Each row of a before or after table is a point. One or more steps were done to the points. Then noise was added and the rows were shuffled. The steps act on columns, c1 being the first. Write out the steps. A step turns or swaps two columns, mirrors them in a line or flattens them onto one, adds a multiple of one to another, or multiplies or shifts one. Angles are multiples of 10 degrees, from the lower column toward the higher: turns from -170 to 170, lines from 10 to 170 but not 90. Use the fewest steps. Two steps may share a column if one is a turn and the other turns, adds or multiplies; they go together, in the order done. Otherwise the lowest column goes first.

Before, 9 rows:
[[-0.30 -0.36]
 [ 0.06  0.12]
 [ 0.00  0.20]
 [ 0.26 -0.17]
 [ 0.17 -0.24]
 [-0.15  0.43]
 [ 0.09 -0.60]
 [ 0.05 -0.27]
 [-0.18  0.33]]
After:
[[-0.12  0.12]
 [-0.67  0.32]
 [-0.31  0.19]
 [ 0.53 -0.24]
 [ 0.45 -0.27]
 [-0.79  0.43]
 [ 0.25 -0.36]
 [ 0.51 -0.17]
 [ 1.00 -0.59]]
Steps: add -1.5 times c2 to c1

Before, 8 rows:
[[-0.57 -0.49  0.42]
 [ 0.44  0.40 -0.42]
 [-0.05  0.10  0.01]
 [ 0.00  0.16 -0.20]
 [ 0.11  0.41  0.59]
 [ 0.39 -0.22  0.56]
 [ 0.26 -0.46  0.66]
 [-0.03  0.13 -0.24]]
After (8 x 3):
[[-0.41  0.53  0.60]
 [-0.26 -0.59  0.67]
 [-1.06 -0.66  0.43]
 [-0.10 -0.29  0.57]
 [-0.05  0.52 -0.42]
 [-0.57  0.15  0.00]
 [-0.49  0.20 -0.19]
 [-0.52  0.18 -0.24]]
Steps: shift c1 by -0.50; multiply c2 by 1.3

Before, 13 rows:
[[-0.25  0.04  0.26  0.30 -0.25  0.20]
 [-0.11 -0.11 -0.38  0.01 -0.32 -0.35]
 [-0.68 -0.17  0.55 -0.24 -0.29  0.12]
 [ 0.35  0.37 -0.32  0.88  0.00 -0.44]
 [-0.07 -0.14 -0.18  0.20  0.02 -0.12]
 [ 0.37  0.09  0.08  0.74  0.20 -0.29]
 [ 0.24  0.51  0.11 -0.24  0.19  0.69]
 [ 0.28  0.44  0.01  0.72 -0.42 -0.40]
 [-0.11 -0.22 -0.53 -0.63  0.63  0.64]
 [-0.06 -0.72 -0.09  0.10 -0.42 -0.10]
 [-0.79 -0.08 -0.37  0.38  0.12  0.23]
 [ 0.12 -0.42 -0.08  0.27 -0.59  0.13]
 [ 0.03  0.23 -0.33 -0.32  0.84  0.69]]
After (13 x 6):
[[ 0.15 -0.48  0.02  0.59 -0.28 -0.68]
 [-0.58 -0.52  0.75 -0.30  0.63 -0.34]
 [-0.67 -0.07  0.43 -0.23  0.86 -0.19]
 [ 0.29  0.07 -0.73 -0.62 -0.01  0.51]
 [ 0.13 -0.43 -0.13 -0.23 -0.01 -0.03]
 [ 0.09 -1.01 -0.08 -0.14 -0.40 -0.02]
 [ 0.38 -0.42  0.12 -0.36 -0.29  0.03]
 [ 0.26  0.15 -0.64 -0.23 -0.42  0.41]
 [-0.08 -0.26 -0.38  0.15 -0.25 -0.31]
 [-0.72  0.21  0.21  0.17  0.20  0.01]
 [ 0.15 -0.21 -0.69 -0.18  0.21  0.43]
 [-0.19 -0.71 -0.23 -0.12 -0.59  0.08]
 [ 0.06 -0.38 -0.24 -0.47  0.12 -0.81]]
Steps: turn c1 and c6 by 110 degrees; shift c2 by -0.30; turn c3 and c4 by 110 degrees

Before:
[[-0.59  0.18  0.17  0.12  0.48  0.58 -0.35  0.02]
 [-0.81  0.11 -0.55 -0.03 -0.48  0.21  0.20  0.49]
 [-0.53 -0.41  0.12 -0.04 -0.02  0.32  0.55  0.61]
 [ 0.20  0.18 -0.67 -0.31 -0.06 -0.06 -0.28  0.05]
 [ 0.21  0.29 -0.28 -0.11  0.52  0.07  0.34  0.36]
 [-0.67  0.13 -0.61  0.56 -0.50  0.41 -0.12 -0.39]
 [ 0.19  0.30 -0.39  0.16 -0.48 -0.10  0.10  0.15]
 [-0.51  0.22 -0.73  0.49  0.08  0.79 -0.10 -0.35]
 [ 0.06  0.25  0.15 -0.30 -0.28  0.08  0.28 -0.23]
 [ 0.20  0.46  0.17  0.02 -0.18  0.53  0.20 -0.27]
 [-0.70  0.27  0.22 -0.29  0.05 -0.20 -0.27 -0.32]]
After:
[[-0.16  0.91 -0.16  0.14  0.17 -0.26 -0.48 -0.25]
 [ 0.20  0.51 -0.26  0.16  0.18 -0.28 -0.04 -0.23]
 [-0.23  0.61 -0.48  0.12 -0.41 -0.08  0.13  0.14]
 [ 0.32 -0.81 -0.06 -0.41  0.15 -0.57 -0.25  0.64]
 [ 0.59  0.55  0.03 -0.47  0.22  0.30  0.13 -0.31]
 [ 0.43  0.20 -0.50 -0.68 -0.53 -0.22 -0.15  0.52]
 [ 0.21  0.41  0.51 -0.50  0.24  0.23 -0.62  0.03]
 [-0.17  0.24 -0.53 -0.86 -0.62  0.05 -0.42 -0.43]
 [-0.06  0.60  0.56  0.24 -0.30 -0.37  0.01  0.37]
 [-0.18  0.45  0.05 -0.65 -0.74 -0.02 -0.80 -0.35]
 [ 0.16  0.34 -0.04  0.30 -0.66  0.24  0.03  0.07]]
Steps: turn c1 and c4 by 120 degrees; multiply c2 by 2; swap c3 and c5; mirror c6 and c7 in the line at 130 degrees
